Rows are points. The window is the flat piece filled in between its corners: a triangle in 3 columns, a solid with four corners in 4, and so on. A path goes straight from each point to the next, and from the last back to the first. List the points from which the path goes on through the window.

Window (4 x 4):
[[-8,-18,77,-9],
[-38,59,-83,-1],
[-12,-22,0,19],
[16,-44,50,-35]]
Path:
(1): [-67,15,-66,-28]
(2): [-63,-10,-20,9]
(3): [33,14,-37,-10]
(4): [38,18,56,-8]
(5): [-20,-76,74,-12]
(6): [-58,-3,-56,-3]
(7): [-8,33,3,23]
(8): [23,51,-29,39]
Through the window after points: 8

Window (6 x 6):
[[-16,11,-26,-53,21,31],
[-18,-29,-2,-30,-23,-10],
[36,-5,40,-84,66,9],
[-50,59,17,38,-29,10],
[-58,-22,-26,108,-10,-26],
[78,63,2,6,41,-49]]
Path:
(1): [2,12,8,33,-21,-8]
(2): [-65,43,2,17,63,-42]
(3): [-15,-2,-10,21,47,-34]
(4): [1,-49,6,28,-61,27]
(5): [9,-7,-10,-25,3,55]
(6): [-69,-39,3,31,-42,-121]
(7): [-25,24,22,7,53,-36]
(8): [35,-6,-4,-27,-7,52]
(9): [32,33,46,82,40,47]
(10): [1,45,-35,-33,-16,-63]
(11): [-65,3,-45,-46,19,-25]
(12): [23,28,5,-20,12,38]
Through the window after points: 5, 11

Window (9 x 9):
[[1,-81,51,-43,65,34,8,-65,-53],
[47,21,-7,0,20,-27,13,-50,-32],
[-15,77,101,-6,-41,-48,-31,-44,-58],
[-4,-42,-58,64,-19,-15,35,84,21],
[-14,20,-16,42,20,5,1,36,66],
[-9,-63,30,55,-28,1,-77,25,21],
[-48,-29,-43,-19,-46,-4,3,-51,-21],
[-49,-5,-28,64,-18,-30,36,-46,20],
[6,-34,27,-43,6,-53,15,-47,-12]]
Path:
(1): [-15,-28,-32,76,53,-32,-12,52,-55]
(2): [7,-32,-10,-21,-64,-6,43,-10,52]
(3): [21,-7,50,-5,-59,8,-10,-25,-8]
(4): [-15,-11,16,4,34,-21,-12,-9,-23]
(5): [-38,9,-12,29,31,-34,-31,-12,-34]
(6): [6,-2,15,20,-76,-28,53,-26,54]
(7): [10,22,29,-2,-38,-21,35,-29,-24]
(8): [-58,-22,-67,16,87,-15,-46,-57,11]
(9): [-38,-2,-5,3,23,-25,9,-5,-22]
(10): [80,6,26,11,-34,-2,42,-60,17]
(11): [72,31,48,-86,-115,7,-88,-53,35]
(12): [-68,-87,-19,78,90,-21,45,18,-42]
(13): [-3,-30,6,4,45,-94,-14,-30,-37]
(14): [0,-8,38,-25,-14,7,11,-39,-8]
(15): [14,-4,26,42,-33,-22,13,0,22]
(16): [-50,-37,-18,-16,38,-18,-34,-34,-7]
Through the window after points: 1, 13, 15

Window (11 x 11):
[[-13,33,37,4,22,34,26,-1,-72,59,19],
[-30,-47,-8,28,-43,41,2,-16,-4,-5,30],
[8,42,-14,-39,40,-27,-5,8,29,52,-23],
[-72,33,17,38,-89,27,-13,55,-22,-46,-43],
[27,40,-5,-33,33,2,47,67,-44,30,60],
[-31,8,-25,25,28,27,41,18,116,18,-4],
[4,10,39,40,6,-6,-6,43,80,44,21],
[-118,53,31,-53,0,-39,34,-29,-9,-17,-14],
[-21,0,39,-6,-84,59,35,-46,-23,33,24],
[-61,85,62,-69,28,13,-18,-11,-23,-12,-4],
[-81,-63,31,-3,-60,43,-9,11,86,23,-60]]
Path:
(1): [6,27,33,21,3,-16,38,31,14,-3,-9]
(2): [42,37,26,-7,33,4,13,32,-24,-6,2]
(3): [-120,50,25,-64,-14,19,6,0,11,40,33]
(4): [-66,115,-3,0,7,10,-10,24,4,34,-10]
(5): [-12,-32,58,-58,22,23,26,-13,17,-26,18]
(6): [10,63,67,-41,7,-61,41,33,23,-26,-89]
(7): [-109,28,12,-25,-7,6,16,-27,-11,9,24]
(8): [-58,27,21,17,-57,57,-20,6,-3,53,94]
(9): [20,-13,27,28,33,-35,24,41,87,-4,-68]
(10): [-6,37,80,-14,1,19,35,2,-11,15,-8]
(11): [-49,35,-58,-3,1,8,-26,18,-15,28,49]
(12): [-61,26,-17,-34,12,25,-16,22,10,40,0]
Through the window after points: 2, 4, 6, 8

Window (14 x 14):
[[-35,78,-5,-57,-15,-34,1,-22,-2,14,10,35,23,28],
[-75,-16,1,50,28,-64,-21,9,46,34,-6,-29,-18,-22],
[-26,3,-31,-20,64,-6,29,-29,-4,76,-28,39,-46,47],
[33,54,74,-12,3,21,-20,121,-50,-9,71,7,19,-20],
[-30,19,-8,45,-13,-3,21,-41,-40,35,-23,42,-34,23],
[15,33,44,12,12,11,49,73,-24,2,39,23,61,-93],
[-45,-85,-6,-3,-28,-39,-7,-13,60,27,-6,-25,-8,20],
[-5,52,56,-20,28,10,45,39,-39,-56,18,-18,17,-14],
[27,74,36,4,13,-16,34,14,-30,23,21,-12,70,41],
[-10,58,34,-23,26,34,-40,11,-21,-14,-8,20,88,21],
[-43,-36,62,0,6,-3,12,-20,-16,78,34,-49,-50,-61],
[-25,-25,-40,20,-7,2,-4,13,11,45,10,-75,-38,-57],
[60,50,72,-22,8,-15,-5,60,-45,5,-20,-2,11,-51],
[-1,37,-5,10,23,9,2,-72,64,41,-8,36,-51,46]]
Path:
(1): [19,16,16,-12,19,-6,-6,13,-14,13,24,6,17,-4]
(2): [1,19,-9,-20,32,-2,5,-13,-38,-4,21,25,-6,-1]
(3): [-59,43,50,1,9,-13,52,31,45,78,-52,-17,-8,42]
(4): [-2,53,30,-38,-10,17,5,58,-14,25,-24,0,14,6]
(5): [3,-16,29,28,20,-61,-14,-29,-5,-7,75,10,3,-25]
(6): [-2,38,-26,13,28,-19,-3,-24,-33,-5,40,-12,-3,14]
(7): [-39,14,59,-8,-37,2,27,20,6,65,-69,51,-11,-13]
(8): [-17,-15,44,31,-31,28,18,38,35,44,4,-5,5,9]
(9): [-24,-13,-72,-44,41,-77,-26,-37,-26,-3,7,-62,-31,-63]
(10): [19,15,-42,-20,42,-43,23,-9,-9,-37,44,-42,17,-33]
(11): [-35,36,43,-1,-10,11,8,23,-3,39,-7,19,0,-3]
(12): [-21,65,33,-12,16,8,41,37,0,23,-7,-6,32,-7]
(13): [50,-20,6,8,-7,-4,-42,-35,-57,0,47,36,-29,9]
(14): [6,-14,26,0,29,-42,-25,-27,-16,8,66,4,19,-4]
(15): [-44,71,11,3,-4,39,68,53,1,23,-50,3,-4,-11]
(16): [-21,43,33,-7,-16,7,22,29,-12,23,-2,-23,-11,-25]
Through the window after points: 2, 4, 6, 8, 10

Window (14 x 14):
[[10,32,-18,4,-34,-28,6,32,0,18,37,-42,26,17],
[17,11,40,-28,-7,6,47,12,3,24,-66,6,25,22],
[-21,9,8,-7,-30,-24,-23,10,-14,60,-4,23,-7,21],
[27,58,47,-20,19,39,10,-21,-13,18,4,-9,34,15],
[-17,25,24,30,-14,-88,-17,-16,-16,7,-23,34,40,-15],
[-20,10,18,-40,33,-16,-8,3,21,15,15,31,27,41],
[-13,-18,-10,0,36,-14,-45,47,1,4,12,37,-22,-56],
[-20,21,-72,51,8,31,-38,-21,61,20,-31,-42,-9,-35],
[59,-43,44,-48,-31,15,121,-65,20,70,10,12,7,-33],
[-65,47,14,22,-7,-16,63,-51,-14,20,-26,-18,20,2],
[3,15,-21,-72,5,5,-15,-9,-9,50,-17,-45,35,3],
[-18,-30,-20,50,48,-26,-27,4,-33,18,4,45,30,-15],
[17,26,-7,-41,-3,27,14,-1,-15,5,1,52,43,-3],
[34,-5,70,-4,-52,20,31,-32,-38,-65,15,9,34,19]]
Path:
(1): [55,12,-31,-31,24,-11,23,-26,-26,-47,-51,14,-13,0]
(2): [22,10,13,6,-1,-15,16,-7,-4,4,-30,16,4,-5]
(3): [-53,5,18,-11,6,0,-10,-7,-15,11,50,-2,94,-9]
(4): [-51,7,54,-2,-20,-10,23,-35,24,41,-15,3,74,-1]
(5): [28,28,-16,-17,14,-1,29,12,-28,-3,-17,6,-26,17]
(6): [43,15,-5,-42,18,-3,48,-32,-16,14,-24,0,-7,27]
(7): [-33,23,8,3,-8,-9,-12,12,9,39,5,-1,39,-9]
(8): [-52,-2,26,27,-17,25,-13,17,25,71,50,-9,41,-13]
Through the window after points: 4
